Rows are points. The ring and each string are closed loops that go straight from each point to the next, and from the last back to the first. Before rounding, they use only three directions, however many columns there are. How many times does the string pass through the ring? Passing back the other way cancels.

Ring:
.37	.01	.30	.00
.16	-.12	-.24	.05
-.20	-.16	-.53	.09
-.44	-.13	-.55	.11
-.58	.09	-.31	.09
-.43	.32	-.01	.03
-.10	.44	.37	-.02
.14	.36	.56	-.04
.32	.18	.56	-.02
String (27 x 4):
.59	.37	.62	-.08
.64	.28	.62	-.07
.36	.26	.18	-.03
.07	-.03	.18	.04
.21	-.24	.19	.06
.17	-.35	-.01	.08
-.08	-.26	-.06	.09
-.22	-.37	-.09	.12
-.24	-.30	-.73	.12
-.38	-.23	-.94	.13
-.49	-.39	-.37	.15
-.45	-.34	-.20	.14
-.59	-.35	-.61	.16
-.58	-.33	-.78	.16
-.38	-.32	-.12	.13
-.19	-.08	-.11	.07
.03	.15	-.59	.03
.23	-.01	-.77	.03
.26	-.25	-.30	.06
-.02	-.29	.17	.09
.00	-.03	.11	.04
.32	.30	.04	-.03
.61	.28	.46	-.06
.60	.11	.90	-.05
.20	-.05	.70	.02
.05	.04	.34	.03
.37	.43	.28	-.06
Times through: 2
